Every row gives one point. Each copy is the shape, with its points in the same order, turned, moved and blurred by noise. Is it also mirrored, or only turned?
(in the rows, 128 means zero)

Shape, 8 rows:
[[103 122]
 [ 93 145]
 [ 84 148]
 [150  50]
 [134 169]
 [131  77]
 [138  65]
 [150 162]]
Copy 1:
[[113  98]
 [102 101]
 [100  79]
 [197 153]
 [ 76 131]
 [173 132]
 [185 134]
 [ 90 151]]
Copy 1 is: only turned
Copy 2, 8 rows:
[[140 147]
 [127 158]
 [122 162]
 [215  93]
 [ 86 114]
 [190 114]
 [198 104]
 [104  92]]
Copy 2 is: mirrored

Shape:
[[ 35 129 107]
 [139 103 174]
 [117 143 130]
 [157 106  93]
 [103 176 137]
 [124 139 106]
 [223  99 166]
 [151 141 156]]
Copy 1:
[[105 158 212]
 [191 140 133]
 [123 140 143]
 [115  94 111]
 [114 185 133]
 [112 130 135]
 [186  97  55]
 [152 147  98]]
Copy 1 is: only turned
Copy 2 (8 x 3):
[[145  95 214]
 [155 121  91]
 [139 146 145]
 [ 80 138 117]
 [160 168 165]
 [115 148 150]
 [117 158  28]
 [148 160 104]]
Copy 2 is: only turned
Copy 3:
[[ 63 100  85]
 [129 189 141]
 [135 129 119]
 [132 123 192]
 [149 122  91]
 [130 114 139]
 [182 203 208]
 [162 166 136]]
Copy 3 is: only turned
Copy 4, 8 rows:
[[189 102  78]
 [ 76 119 138]
 [137 130 138]
 [130  78 191]
 [153 166 141]
 [145 117 163]
 [ 47 108 225]
 [105 146 169]]
Copy 4 is: only turned

Shape, 10 rows:
[[ 89 137  45  78 203 144]
 [140 134 152 168 118  85]
 [106 119 132 154 136  85]
 [105 180  76  73 118 181]
 [ 99  85  82 123 179 155]
 [ 98  78 115 123 116 108]
 [177 141 119 131  80 100]
 [ 90 104 165 122  83 118]
 [127  91 171 164 128 122]
 [133 164  95  28 152 152]]
Copy 1, 10 rows:
[[ 78  72  60 204 102  89]
 [145 127 172 134 163 161]
 [133  93 169 158 155 142]
 [131 100  44 152  69 153]
 [ 75  64 113 141 119  78]
 [145  67 161 140 116 116]
 [190 147 140 124 134 135]
 [152  81 187 124  94 167]
 [120 110 194 109 141 140]
 [123 136  71 188  47 117]]
Copy 1 is: only turned
Copy 2:
[[196 230 164 122  84 172]
 [ 67 127 123 178 126 120]
 [ 95 142 127 160 113 161]
 [184 166 173  77 131 116]
 [153 157 165 139  43 166]
 [123 116 109 133  75 166]
 [121 134  86 142 127  90]
 [111  69 124 126 124 158]
 [ 89  92 145 187  95 138]
 [220 170 143 131 148 116]]
Copy 2 is: only turned
Copy 3, 10 rows:
[[ 54 234 150 126 150 153]
 [140  90 121 151  89 125]
 [134 129 131 156 117 116]
 [ 97 215 126  55  91 164]
 [ 88 175 119 132 183 154]
 [133 152  93 131 149 100]
 [104 112  74 118  58 122]
 [171 125 105  94 131  94]
 [145  80 115 127 144 129]
 [ 46 195 144  51  98 123]]
Copy 3 is: mirrored
Copy 4, 10 rows:
[[221 173 173 129  71  86]
 [102 119 134 153 173 141]
 [134 143 122 142 165 122]
 [128 148 172 116  28  94]
 [209 117 134 110 110  90]
 [147 124  85 142 130  89]
 [ 90 103 131 188 107 146]
 [ 87 120  96 127 139  75]
 [119  82 122 125 176 104]
 [146 149 195 167  46  58]]
Copy 4 is: only turned

Shape, 12 rows:
[[155 144  71 163 182 114  77 165]
 [161 102 173 196 133 121 124  87]
 [145 149  41  66  78 171 150  99]
 [163 161  69  82  92  53  92 130]
 [103 127 179  90 130 153  68 113]
 [144 110 155 106 144  57 122 103]
 [123 151 145 138 114 168 153 176]
 [103 116 131 137 122 112 149  90]
 [110 100 137 163 138 133 165 167]
 [ 82 146  82 128 102 102 151 129]
 [153 196 122  74 170 176 123  97]
 [ 64 221 173 119  97 128  94 122]]
Copy 1, 12 rows:
[[167 118  88  96 189 163  49 162]
 [137  89 183 130 137  89  85 134]
 [ 48 186  88 175 164 164 145 158]
 [100 169 137  64 186 192 128 196]
 [136 200 136  84  94  81 116 127]
 [103 108 163  53 112 143 112 158]
 [176 155 129 174 136 141 138 111]
 [102 110 139 112 133 115 149 118]
 [156  99 138 130 136 146 121  69]
 [100 128 107 115 188 143 179 124]
 [125 154  57 145  89 125 110 207]
 [186 191 128  92 139  80 208 173]]
Copy 1 is: only turned
Copy 2, 12 rows:
[[119 130 166  71 214 116 165 133]
 [175 136 158  91  97 190 154 154]
 [ 99 135  33 176 181 115  97 141]
 [ 47 206 127 126 185 146 106 131]
 [104  83 181 170 122 163 123 108]
 [ 78 167 165 137 114 183 163 165]
 [125  99 110 109 104 105 158  84]
 [147 156 127 160 113 154 163 139]
 [148 132 136 112  98  94 188 133]
 [127 185 110 163 149 106 166 102]
 [ 77  67  86 143 179 183 158 111]
 [107 134 143 167 129 177 146  10]]
Copy 2 is: mirrored
Copy 3 (12 x 8):
[[ 97 128  55  86 110 167 151 141]
 [109  54 118 184 164 128 149 127]
 [102 224 166 133 132 117 134 214]
 [ 83 210 132 117 168 190 111 113]
 [201 133 149 171  92 148 143 110]
 [151 108 145 133 175 180  91 117]
 [136 128 135  95 110  56 159 126]
 [132 112 144 155 138 115  84 148]
 [110  71 140  91 107  97 119 131]
 [ 97 160 143 112 107 109  65 140]
 [208 181  83 132 146 117 145 187]
 [168 182  97 175  92  82  89  67]]
Copy 3 is: only turned
Copy 4, 12 rows:
[[196 144 128 137  52 117 153 188]
 [143 116 143 157 189 103 141 174]
 [161  96 179  33  86 141 136  47]
 [229 164 130  91  85 117  63  88]
 [124 118  97 153 131 194 129 108]
 [134 156 135 146 142 107  63 132]
 [132 127  89  51 136 141 165 165]
 [117  97 125 119 138  97 108 120]
 [111 138 103  91 128  93 159 171]
 [146  95  90  77  88  79 110 108]
 [143  82 163  87  93 215 104 140]
 [166  64  27 106 124 182  97 124]]
Copy 4 is: only turned
